Every row gives one point. Any point is a mix of the corners, with weights that add up to 1. It lies inside the corners' shape when no weight is negative. Is each point inside? If not, which corners have a negative weight?

Corners:
(1): -86	11	17
(2): 63	23	20
(3): -53	57	41
(4): 7	5	-81
Points:
-2	12	-56 => inside
49	23	15 => inside
-58	26	-2 => outside (2)
28	24	-15 => outside (1)
8	23	-18 => inside
-65	11	-12 => outside (2)

Corners:
(1): 56	9	52	-47	88	26	-19	-68
(2): 13	-24	47	65	-19	116	-102	98
(3): 6	-9	18	55	-11	-3	51	35
(4): -39	63	23	53	12	-55	54	47
(5): 9	50	-44	31	12	-33	34	21
(6): 20	-37	10	-20	1	23	-11	26
(7): -61	-9	-40	42	6	-54	46	5
(8): -36	51	11	66	-67	-61	26	-14
(9): 91	-52	42	28	18	17	-99	56
Points:
12	3	2	26	8	-33	10	-17 => outside (2, 4, 6)
-3	8	8	23	0	-5	23	15 => outside (9)
32	-3	30	6	34	13	-24	3 => inside
-15	-14	9	27	-4	5	20	3 => outside (4, 5, 9)
-11	-4	-13	26	6	-20	14	18 => inside

Corners:
(1): -31	4	-11	-23	11	1	78	-14	2	46	-106
(2): -9	15	-38	106	30	-38	-12	-11	-18	-53	73
(3): -35	14	4	-15	-5	37	32	5	-80	-75	69
(4): 13	6	-24	-12	-59	53	-41	-14	-91	-54	24
(5): 0	34	-55	-15	-7	46	-47	12	-46	-45	61
(6): -53	19	11	25	-11	7	-44	2	-3	-18	86
(7): 56	-1	51	-3	22	18	2	33	-22	-23	15
(8): -28	9	19	-4	-34	52	-25	33	-72	-54	-15
(9): 2	-42	-30	-25	8	4	20	4	82	-6	-83
(10): -39	-47	-25	-29	47	-81	-16	27	113	76	-44
(11): -20	-21	-23	-4	33	-106	68	65	148	123	-22
(12): -4	-24	-40	69	-11	44	-34	-8	-75	-8	25
Points:
-10	3	-22	6	-4	14	-7	6	-17	-6	-3 => outside (3)
-9	-9	-22	14	0	9	-7	5	2	-19	-1 => inside
-4	-4	-11	-12	11	-9	18	18	21	-1	-22 => outside (6, 12)
-23	2	-26	11	-2	4	-12	7	-2	-12	18 => outside (7)
-9	-10	-17	1	13	-10	1	12	9	-1	-8 => outside (6)

Corners:
(1): -9	-27	15	29	-5	15	-17	-66	-48	-17	26	-3	44	41	8	34	14	41
(2): 6	-18	-5	58	8	-11	10	-34	-48	27	-8	15	8	21	-34	67	-46	56
(3): 49	-11	2	51	10	-5	23	-31	-42	28	-6	-44	-15	86	-44	20	49	76
(4): 32	7	23	-87	-32	-22	-3	31	29	-103	8	64	-28	-39	16	-105	5	40
(5): 23	-39	63	-1	-29	36	4	6	-29	0	-28	4	2	16	-34	-18	1	104
(6): -17	1	33	26	-5	-16	9	37	-69	10	-19	-67	41	-10	12	14	-4	31
(7): -46	-19	-17	13	2	47	-33	86	40	-26	-42	16	-79	-32	58	69	-72	-8
(8): -40	26	-12	-79	-23	-16	-8	35	90	-168	1	76	-57	12	-24	-21	2	87
(9): 64	21	26	25	-58	6	4	6	-3	23	-18	6	49	-39	4	28	-2	129
(10): 30	-8	28	33	14	5	-1	-36	-18	-11	-10	-50	38	40	1	26	-17	46
(11): 30	-76	42	20	-2	1	36	19	-28	11	-11	-20	45	19	18	-1	43	52
(12): 9	9	82	47	-19	-55	46	-27	-34	19	41	-9	4	4	51	-6	-4	70
(13): -66	-29	-27	70	12	52	-66	129	97	47	-58	17	6	-32	10	114	-43	-26
(14): -40	8	45	19	6	-41	41	-17	-61	1	-8	-5	29	93	41	-37	-10	102
(15): -67	39	-63	22	-34	31	68	28	12	11	-68	55	-45	-118	-17	11	-71	-59
(16): -53	33	-10	48	17	21	37	50	41	9	-106	69	-63	-35	8	43	-18	-17
(17): -66	16	-44	-1	20	29	-26	92	66	41	-76	12	-48	-142	16	47	-82	-14
(18): 59	4	53	8	13	29	-1	-5	-35	-49	47	2	12	19	36	-22	-15	101
(19): -26	19	31	-14	6	-6	35	16	-10	17	-9	24	-25	35	-7	53	-38	61
Points:
-36	-9	8	48	6	9	15	20	-21	35	-37	-10	3	1	8	42	-26	14 => outside (4, 8, 9, 18)
-14	9	13	9	-5	3	22	11	-8	-11	-14	15	-8	1	7	10	-25	47 => inside
-7	3	19	7	-9	1	19	16	-5	-7	-18	15	-2	-1	1	1	-1	54 => outside (2, 7, 10)
-17	11	5	5	-4	2	-6	12	2	-25	-3	11	0	-15	15	21	-44	39 => outside (3, 5, 11, 16)
-14	3	12	13	-3	5	16	19	-5	8	-21	11	-11	-1	-2	31	-25	44 => inside
-32	10	-21	-7	-11	-1	10	34	21	-29	-35	34	-26	-27	-4	10	-19	17 => outside (5, 10, 12, 18)

Corners:
(1): 8	-31	54	-27	8	-17	47	28	-18	38	-11	-33	10	-1	-47	-24	56	3	-3	-50
(2): -54	-55	-37	-5	71	28	39	84	-22	35	-73	55	-28	-37	-14	1	47	5	-6	-12
(3): -13	56	-27	11	-128	23	-12	-41	62	5	60	-8	71	125	-11	44	7	26	26	14
(4): 28	33	46	-53	-14	-55	5	30	14	-8	-17	-4	-16	-28	-66	-23	23	-11	63	-17
(5): 23	-13	-72	39	-44	22	63	-46	39	30	31	18	-15	46	15	-18	-20	52	-17	61
(6): 4	-89	33	17	97	-6	30	31	-38	10	-46	10	-34	-78	41	23	20	6	-32	9
(7): 44	-7	-18	-50	-69	-25	20	-48	36	15	40	-16	11	57	-47	-21	73	-52	9	4
(8): 8	78	-19	15	12	80	17	-22	65	41	-18	-16	-19	45	41	30	-68	18	-9	2
(9): 34	41	-1	6	-38	44	31	-30	57	-28	81	-29	22	78	-9	0	6	21	44	54
(10): 12	26	-4	21	-34	6	24	-34	39	24	-8	-76	6	25	-48	21	48	-9	29	48
(11): 22	45	-24	53	-3	50	10	-38	30	-7	-6	33	-39	48	83	-36	3	76	32	11
(12): 35	-6	67	-64	54	-71	30	62	-66	-19	-77	3	-48	16	-46	-24	54	-2	17	-26
(13): -14	-74	20	-59	67	-59	83	30	-53	-1	-11	30	-48	-25	-40	22	57	-5	31	-61
(14): -11	8	-42	52	76	29	9	10	51	-9	34	10	-40	-2	45	47	11	35	-42	-14
(15): 49	84	-60	30	32	113	11	-78	66	-12	-72	44	-17	-2	39	11	-32	100	-47	37
(16): 82	-72	36	-6	51	-78	10	-40	-5	9	7	14	16	-8	-59	0	29	-11	24	-10
(17): -37	-47	-41	-129	53	1	35	81	-21	33	-109	-46	-48	-5	-66	4	43	30	9	-34
(18): 19	11	-52	13	-56	25	34	-47	41	1	11	-74	67	58	-33	30	-27	-26	8	-41
(19): 10	-59	24	-82	109	-52	71	121	-26	31	-81	7	-30	-74	-30	32	105	-1	3	-54
(20): -17	-6	27	-54	111	-71	47	36	-26	-2	-57	-5	-23	-72	-31	-39	61	-8	31	9
(21): 37	89	-42	40	-16	75	21	-24	-17	16	73	12	-11	53	68	18	-30	49	14	30
Points:
30	39	-33	13	-10	45	19	-28	36	12	-4	-12	-10	39	2	-3	-16	28	0	11 => outside (3, 6, 13, 19, 20)
30	35	-13	25	-11	29	9	-57	44	-9	27	3	4	27	19	12	-5	22	13	18 => outside (1, 2, 5, 12, 17, 19)
16	2	-8	-3	17	5	28	-6	14	13	-2	6	-13	9	-2	1	23	23	12	9 => outside (12, 18)
2	-19	-5	-10	11	-7	34	17	3	13	2	-5	-5	3	-18	3	39	4	18	-3 => outside (8, 12, 15)
19	6	3	-15	27	18	27	-7	1	10	-39	-8	-16	-2	-15	-7	12	17	8	-1 => outside (3, 5, 14, 19)
23	21	-4	25	1	22	20	-19	25	10	13	4	0	30	16	8	16	24	0	29 => outside (4, 13, 17, 18)
4	16	-19	-12	11	23	29	5	16	10	-17	-10	-11	16	-3	10	13	22	4	-2 => outside (16)
